Every row gives one point. To make a cloud, some directions were put in groups of two or more. Within a group, all points are equally far from the middle, so they leave a hole (a ring in 2 directions, a hollow ball in 3). The other directions are filled evenly. Then the cloud was stretched, turned, moved and blurred a little. Count the holes, and give their numbers of directions, smallest first.
(in the rows, 128 means zero)

Cloud (20 x 3):
[[154  82 108]
 [147  90 153]
 [161  98 144]
 [ 90 164 144]
 [ 96  86 152]
 [150  77 121]
 [ 98 161 109]
 [163  95 139]
 [123  69 117]
 [171 114 104]
 [171 133 145]
 [ 90  95 156]
 [109 134  86]
 [175 132 114]
 [167 154 137]
 [120 100  82]
 [155 170 131]
 [111 158 169]
 [105  93  90]
 [ 95 162 157]]
Holes: 1 (3)

Cloud (32 x 4):
[[131 122  84 112]
 [155 144 182 117]
 [118 119 133  77]
 [ 85 118  99 123]
 [ 70 129 161 142]
 [127  73 155 138]
 [128 164 156  92]
 [ 99 107  97 148]
 [138 183 122 143]
 [181 113 116 146]
 [139  86 180 131]
 [159 153  97 138]
 [126 106  87 117]
 [ 82 165 148 101]
 [115 134 151 191]
 [178 125 159 121]
 [116 137  89 101]
 [ 72 159 125 139]
 [156 137  93 117]
 [115 136  98 174]
 [175 128 140 175]
 [124 117 193 111]
 [161  80 146 155]
 [127 182 162 150]
 [100 163 143 176]
 [142  78 124 158]
 [157  82 153 118]
 [128 183 163 133]
 [105 148 159  83]
 [135 144 109 184]
 [175 119 173 138]
 [ 76 105 138 142]]
Holes: 1 (4)

Cloud (28 x 4):
[[111 167 100  89]
 [175 136 117 145]
 [171 121 147 162]
 [141 147 153  99]
 [116  77 125 123]
 [136 134 183 100]
 [ 91 146 120 104]
 [ 93 147  77 124]
 [125 193 100 112]
 [168 152 100 106]
 [ 90 146 141 150]
 [149  95 102 131]
 [ 85 114 106  61]
 [121 150 128  82]
 [120  77 141 134]
 [180 158 122 160]
 [171 110 166 150]
 [149 146 152 102]
 [143 133 182 103]
 [104 104  80 114]
 [171 150 165 143]
 [152 149 164 114]
 [121 192 110 118]
 [106 190 146 147]
 [151 131 122 181]
 [163 133 133 183]
 [166 144 101  94]
 [181 166 106 164]]
Holes: 1 (2)

Cloud (47 x 6):
[[199 122 111 116 134 130]
 [175 144 176 123 106 121]
 [157  95  96 127 137  63]
 [168 170 146 154 146 104]
 [ 94 146 156 128 157 153]
 [114 138 165 126 134 168]
 [123 142 161 107 189 131]
 [ 99 162 106 147 172 154]
 [105  95 140 163 152 135]
 [153  86 149 121 120  79]
 [188 161 121 131 113 154]
 [130 100 144 146 135  93]
 [154 182 172 133  94 149]
 [105  93 127 169 178  94]
 [148 137  84 140 131 114]
 [173 183  98  99 128 113]
 [131 116 119 109 125 139]
 [ 70  94 153 120 164 113]
 [170 131 155 137 148 151]
 [117 135 106 185 169  77]
 [132 142 188  74 145 150]
 [184 132 112 179 120 108]
 [133 148  62 164 103  75]
 [123 198 141 136 120 133]
 [155 144 139 103  66 110]
 [101 169 136 149 113 114]
 [103 108 113 150 122 163]
 [172  68  98 132 112  88]
 [131 120 100 151 125 130]
 [166 131 121 124 175 181]
 [131 189 131 122 110 148]
 [154 114 168 148 180 159]
 [112 133 198 123 143 109]
 [170 126 163 134 171 121]
 [111 186 113 157 196 139]
 [116  99 191 186 117 119]
 [124 122 134 123 144 139]
 [ 98  96  94 156 147 151]
 [155  79  93 153 123 104]
 [145  85 122 177 157 120]
 [122 155 146 182 166 108]
 [ 67 161 179 119 195 133]
 [101 167 117 138 136 161]
 [153  84 138 158 155 134]
 [156 105  80 182 116 108]
 [171 130 176 163 121 116]
 [189 149 115  97 103 138]]
Holes: 0
